Each row is a point. Two turns around zero, p and q, are shown by what they do to some points. Write where each new point lands after one turn and then the other. Backwards means that the second turn is done in reverse. Each puzzle has new turns, and all numbers are rounded.
In the rows, zero is written as 100.

Turn p:
117	129	89 -> 109	129	82
66	126	130 -> 69	125	133
91	100	99 -> 91	99	101
106	55	76 -> 109	53	81
119	90	106 -> 121	94	103
Turn q:
99	111	59 -> 100	103	58
67	97	90 -> 68	93	90
99	59	131 -> 101	65	138
116	120	101 -> 115	121	98
119	112	120 -> 118	117	118
Where do these land?
q, then p: 121	107	107 -> 119	113	100
q, then p: 98	133	110 -> 91	133	100
p, then q: 115	80	69 -> 114	73	74
p, then q: 103	120	119 -> 101	126	111
q, then p: 62	61	95 -> 73	54	115

Turn p:
60	83	99	89	80	74 -> 72	80	94	103	64	76
128	111	55	95	126	114 -> 127	100	61	95	139	106
133	89	98	96	107	96 -> 129	88	106	90	110	106
84	107	119	101	58	119 -> 83	125	106	96	62	119
117	135	116	78	94	98 -> 107	131	111	68	104	89
89	115	106	124	107	55 -> 103	105	116	127	98	55
116	76	116	137	138	112 -> 110	81	129	133	134	123
72	85	92	81	90	132 -> 67	92	79	90	88	126
Turn q:
147	93	83	122	83	77 -> 150	83	71	112	100	92
97	118	160	87	70	129 -> 107	123	158	98	57	97
102	113	97	87	137	110 -> 92	125	102	94	128	118
98	73	56	89	100	75 -> 93	76	54	78	112	92
81	119	110	100	100	81 -> 84	116	101	112	99	77
99	58	92	116	116	107 -> 99	60	105	92	123	111
76	126	102	100	95	121 -> 75	118	108	115	82	113
Where do these land?
q, then p backwards: 94	102	104	126	126	103 -> 96	96	105	122	129	108
q, then p backwards: 90	109	69	73	78	89 -> 80	111	74	76	74	105
p, then q: 123	148	80	77	56	111 -> 114	152	57	94	70	112
p, then q: 86	99	130	110	97	149 -> 70	112	135	114	83	129
q, then p: 95	92	116	115	99	82 -> 107	86	118	111	98	86
q, then p: 94	92	119	83	121	103 -> 82	101	117	82	113	91
p, then q: 118	58	82	116	123	63 -> 136	53	102	91	129	90

Turn p:
123	103	92	91	84	128	151	117	129 -> 111	120	105	91	97	71	149	111	139
63	81	98	101	112	115	73	88	104 -> 75	79	108	93	121	131	82	103	106
128	133	105	89	102	129	125	75	118 -> 110	143	119	89	78	112	133	91	114
105	76	117	101	67	75	119	97	95 -> 104	78	118	98	82	58	92	98	98
82	85	101	94	137	78	78	110	94 -> 101	96	95	105	139	109	68	103	81
97	92	97	130	73	56	93	117	125 -> 95	91	83	125	82	66	60	109	121
61	134	86	70	130	123	101	81	70 -> 60	121	106	94	123	138	127	98	59
119	128	128	75	105	124	117	87	97 -> 119	127	131	91	86	113	131	106	87
97	81	92	100	85	69	41	121	81 -> 105	64	63	92	94	104	53	118	76
134	104	76	107	110	120	128	79	105 -> 111	123	94	86	96	98	129	63	121
91	83	107	142	94	82	75	127	82 -> 109	58	78	136	100	99	75	100	97
Turn q:
60	98	112	122	120	112	116	97	64 -> 55	100	123	106	112	134	99	110	82
54	120	72	103	99	90	115	98	91 -> 59	111	84	82	85	105	86	122	79
130	102	129	75	80	89	102	115	111 -> 143	87	124	91	91	82	96	101	110
44	97	81	95	152	96	90	101	58 -> 49	126	97	76	139	137	71	98	77
132	118	117	96	118	121	106	105	129 -> 121	124	116	111	97	91	116	104	139
131	80	105	87	98	96	116	76	113 -> 124	99	103	89	91	95	134	75	102
83	107	50	115	100	111	109	133	64 -> 82	110	71	108	127	107	96	148	65
149	103	125	116	94	75	88	94	127 -> 127	97	117	124	91	56	107	69	114
94	66	95	99	59	99	81	107	138 -> 109	48	68	94	91	85	99	94	123
122	108	113	91	81	111	77	75	104 -> 130	99	96	118	77	110	93	78	108
Where do these land?
q, then p backwards: 102	88	128	133	117	132	128	119	123 -> 67	95	114	112	93	139	135	113	124
p, then q: 68	135	108	99	131	107	103	103	87 -> 70	116	119	127	109	124	101	124	97
q, then p: 86	100	97	68	67	60	65	136	104 -> 123	85	70	57	107	103	51	110	79
p, then q: 86	83	124	99	124	91	104	110	72 -> 95	103	124	113	133	111	108	79	88
p, then q: 133	115	69	125	108	76	111	72	107 -> 97	123	73	111	52	93	93	78	87
p, then q backwards: 93	82	83	63	123	87	123	95	107 -> 101	89	89	91	140	71	108	121	98
q, then p: 123	86	104	65	85	108	80	77	112 -> 116	114	98	60	77	99	106	80	118
p, then q backwards: 74	95	76	129	126	94	73	74	75 -> 70	75	98	115	109	99	60	72	75
q, then p: 134	136	80	107	65	128	107	118	107 -> 125	98	53	127	78	71	110	105	118
q, then p: 101	80	132	113	55	116	106	98	106 -> 117	58	115	92	99	77	100	92	133
